Each row is a point. A path goes straight from each point to the next, and from the last back to the first. The post is the endless flat space through its rows: a point in 2 columns, a line in 3, a plane in 4, and so on, so that a path can go around it. Count how often the path circles the post. Going back the other way cancels.
In the rows, zero is written as 128.

Post (1 x 2):
[[137 110]]
Path (26 x 2):
[[ 96 156]
 [121  93]
 [152  31]
 [197 110]
 [175 153]
 [124 161]
 [ 85 104]
 [103 100]
 [ 80  88]
 [135  28]
 [161  77]
 [186 158]
 [145 163]
 [107 140]
 [ 97  89]
 [107  68]
 [140  71]
 [193  94]
 [161 138]
 [132 183]
 [ 97 130]
 [110  68]
 [147  52]
 [192  91]
 [166 151]
 [109 188]]
Times around: 4

Post (7 x 8):
[[119 186 106 230  80 153  87  32]
 [ 99 128 133 111  74  70 130  82]
 [101 144 154 110 122  31 138 150]
 [161 116 111  81 189  84 150 135]
 [157 116 175  72 192 130 144 167]
 [162 111  99 157 123 138 154 129]
 [177 142 163  86 175 139 203 136]]
Path (28 x 8):
[[ 88 189 126 119 137 125  63  61]
 [104 112 153 153 126 141 152 139]
 [151 108 152 124 176 116 156  63]
 [152 102 177 113 104 116 163  79]
 [178 151 169 120 170  87  69 177]
 [153 165  93 136  78 129 133  98]
 [ 99 140 118 114 112  80 144 137]
 [ 75 133 107 174 133 106 143  99]
 [ 92 113 182  96 195  90 112  86]
 [ 83 154 168 149 136 124 102 130]
 [139 165  70 100 187 106 154 162]
 [107 135 121 189 118 155 107 152]
 [161  96 132 112 185 138 156 143]
 [165 131 129  97 170 131 138  53]
 [213 158 140 168 130 151 157  95]
 [136 193 155 112 162  90  63 141]
 [117 184 137 169 146  89 109 150]
 [ 96 147 122  84 165  73 145 110]
 [108 145 107 166 181  70 153  90]
 [133  77  60 133  94 180 249  89]
 [134 116 126 135 191 138 119 125]
 [157  81 144 119 169 104 129 150]
 [181 129 171  50 157  66 149  83]
 [178 186 171  77  99  94 162 128]
 [111 171 162 134 101 134 115 170]
 [163 184 114 183 126 133 144 109]
 [196  94 129  93  65 130 194 106]
 [136 185 148 122  85 107 124 130]]
Times around: 3

Post (17 x 18):
[[120 135 136 122 136  92 112 142  96 132 140  97 140  91 128 160 118 161]
 [132  57 119  97  97 188  76 132 126 110  99 106 134 124  77 119 119 107]
 [103 183 161  79 125 124 191 112 138 173 139 134  20 121 115 103 194  99]
 [118 105 107 125  72 133 112 132 164 164 113 160 157 113 150 152 147 170]
 [120  79 118 184 130 164  79 108 169 197 188 150 136 113 148  81  95 108]
 [ 99 120 133 114  78 159 129 141 153 105 201 151 136 101  63 109 127 160]
 [106 111  86 144 172 111 134 178 163 127 102 104 148  92 191 139 101 131]
 [134 214  86 111 145 119 122 165  95 145 147 113 110 153 188 109 158 180]
 [127 171 145 165  80 178 154 148 135 160 126  79 136 122 192 100 140 179]
 [146 143 132 133 109 126  97 174 127 133  49 174 168 101 198  97 148  77]
 [ 54 160 136  68 145 128 132  68  95 150 152 139 137 137 125 165 127 148]
 [129 120  84 118 158 126 124 139 163 173 120 110 180 161  91 154  73  59]
 [114 101 136 166 157 140  98 109 163 161  52 209 176 102 173  90 173 159]
 [162 147  81 139 112 119 174  95  70 174 161 154 207 159 153  55 168 114]
 [147 158 152 141 121 122 210 130 172 138 188 157  77 174 159 132 156 130]
 [128 109 137  44 120 143 145 124  80 160 249 101 147 149 103 104 129 196]
 [ 91 119 150  98  60 117 123 157 194  90 186  94 166 133  99 129 182 108]]
Path (23 x 18):
[[109 146  79  80 139 120  76 123 152 133  97 113 108  84 132 151 173 133]
 [162 100  97  54  95  82 200 103 119 142 129 174 171 145 144 148 138 203]
 [134 123  77 160 169  98  86 169 158 145 122 152  84 151 213 144  97 140]
 [113 159 163  71  52 140  79 163 106 187 164 118 111 125 155 132 151 161]
 [106 140 132 103 130 156 168 144 102 105 180 142 117 136 141 164 128 112]
 [123 171 144  55 123 171 109 172 110 150 141 113 103  89 218 138 121 140]
 [130 174 130 126 120  98  69  97 167 240 144 166  85  89 177  60 187 146]
 [138 119 168 139 110 121 158 130 129 171 169 153 143 115 129  90 104 139]
 [101  92 117 129 133 115 165 152 155 143 117 153 158 146 138 123 138  84]
 [ 98 141 129  55 108 146 109 141  93 197 163 163 146  98  94 167 149 193]
 [114 170 162 184 156 209  91 129 177 104 118 198  96  88 111  99 100  74]
 [116  97  70 150 135 167 118  96 125  92 159 143 142 118 143  72 140 149]
 [163  80 156 199 174  68 112 148 182  89  68 211 164  81  90  46 143  86]
 [108  99 115  34  78 134 115 151 115 176 241 105 116 161 108  85 110 134]
 [ 95 178 138  87  58 120 189 103  92 161 113  64 128 120 113 100 193 173]
 [136  57 141 189 204 142 139 110 123 149  96 135 163 162 135  76 154 193]
 [ 96 118  93 157 140 163  94 108 123 125 135 163 155 161 139  81 167  98]
 [133 105 105 222 141 192 136  79 171 147 129 191 183  97 113 117 122 127]
 [136 118  60 117 135 197 155  52 114 146 146  96 184 146 110  86 166 160]
 [108 131  92 111 159 109  99 154 185 141 147 103 144 155 157 108 144 161]
 [103 103  98  75 105  89  74 148  81 199 176  82 114  90  86  53 148 157]
 [124 216 111 116 110 134 136 147  65 106 153 185 182 210 147 167 143 157]
 [141 105  86 116 139 136  96 138  97 121 112 125 127 115 129 150 134 147]]
Times around: 4

Post (17 x 18):
[[111 161 108 140 138 138 130 170  73 172 165 134 118 104 153 147 141 115]
 [151 160 119 195 127 160 152  65 107 107  59  96 127  70 176 124 116  84]
 [120  51 107 106 121 180  97  69 128  97 168 175 132 162 228 157  93 102]
 [127 156 125 100 116 114 147  83 146  83  94 184 140  87 166  89 173 133]
 [ 91 208 168 158 104 135 104 119 111  91 158 101 139  87 151  66 133 103]
 [ 86 128 112  79 114 121 153 125  66 137 126  89 149 182 115 140 110 111]
 [138 118 100  70 140 104 165 133 134 101 141 159 183 166 151 125 106 199]
 [ 93 123 114  87  91 165 114 132 125 131 112 133 106 117 125 115 137 241]
 [105  90 136  91 156  69 174  93 107 190 148 174 153 137 111 131 134 146]
 [ 13 150 149 148 158 106 119 150 115 158  93 120  83 149  63 116 124 124]
 [120 135  86 187 106 133 131 170  76  76 146  55 121 116 131 144 101 120]
 [ 91  91 136 153 161 158  74 129  53 146 107  48 161 201 145 149  98 174]
 [130 122 142 106 162 135 161 133 141 123 121 141 128 137  89 129 135 180]
 [142  94 146 106 122  83 206 133 144 146 136 156 168 166 142 105 148 127]
 [145 181  77 112 102  65 127 128 178  88  99  65  98 120 102 139 110 136]
 [ 55 119 168  73 160  84 141 122 114 126 116 121  70 132 115  92 107 113]
 [ 81 174 129 112  94 161  90 137 125 107 136 112 190 131 186 188 152 172]]
Path (25 x 18):
[[110 142  76 143 168 117 125 208 118 155 172 100  55 106 214 107  78 163]
 [157  54  77 143 145 135  82 131 103  51 138 152  48 171 245 121 137  96]
 [ 57 145 169 138 163 118  90 109  69 151 130 149 107  91 140  91 100 173]
 [ 74 145 146 138 124 121 110 156  87 155 165  95  95  82 126 122 102 137]
 [ 58 186 142 172 161 173 134  74 121 184  52  72 205 116  82  98 109 164]
 [ 95 147 190  25 139 120 166 100 126 119 111 125  96 108 163 107 170  97]
 [146  84  39 151 210 103 108 157 105  62 118 124 132 191 207 109 111 128]
 [150 124 143 152 164 165 112 120  73 115  85  94  54 104 166  98 141 140]
 [162 128  93 163 103 100 102  96 173 116  88 148 119 133 154  60 102 170]
 [189 141  95 132  85  69 177  50 107 203 101 122 228 126  94  43 118 193]
 [145  73 158  88 166  89 187  67 208 116 119 242 188 211 120 120  75 115]
 [ 81  67 139 247 153  86 128  37 109 173  61 127 179  88 119  90  93 150]
 [ 82 120  54 104  96 117  89 191 147  64 193  73 147 102 182 213 101 203]
 [ 79 204  99 168 148 206 136 161  33  83 134 111 196 167 191 183 123 119]
 [166 143  51  26  61 105 159  93 128 109 111 139 111 163  81 137 153 200]
 [176 133 179 121 124 111 172  42 192 132 124 142 139  83 110  77  82 171]
 [136 108 111 116 107 157 166 125 139 139 146 111  96  82 115  98  77 120]
 [ 95 121  68 163 187  85 117 133 149  72 142 197 129 125 190 112 111  20]
 [ 99 190  94  63 134 143 101  97 100 127  64 144 187  59 198 139 175 157]
 [ 89 115 120 152 105 185 161 105 164 128 130 167 162 166 133 106 120 133]
 [ 91  78  99  17 176 107 110 110  24 168 132  96 109 190 118 173 127 242]
 [ 21 140 136 174 249  37  64 151  44 150  65 146  91 161 155 107  94 113]
 [ 95 155 189 116 153 117  93 160 153 116 118  85  89 135 104 149 127 155]
 [105 159 143 152 130  87 161  87 171 192 122 147 192 126 110 130 142  91]
 [ 67  88  52  60 127  76 120 149 135  59 188 157  89 130 147 170 128 105]]
Times around: 4
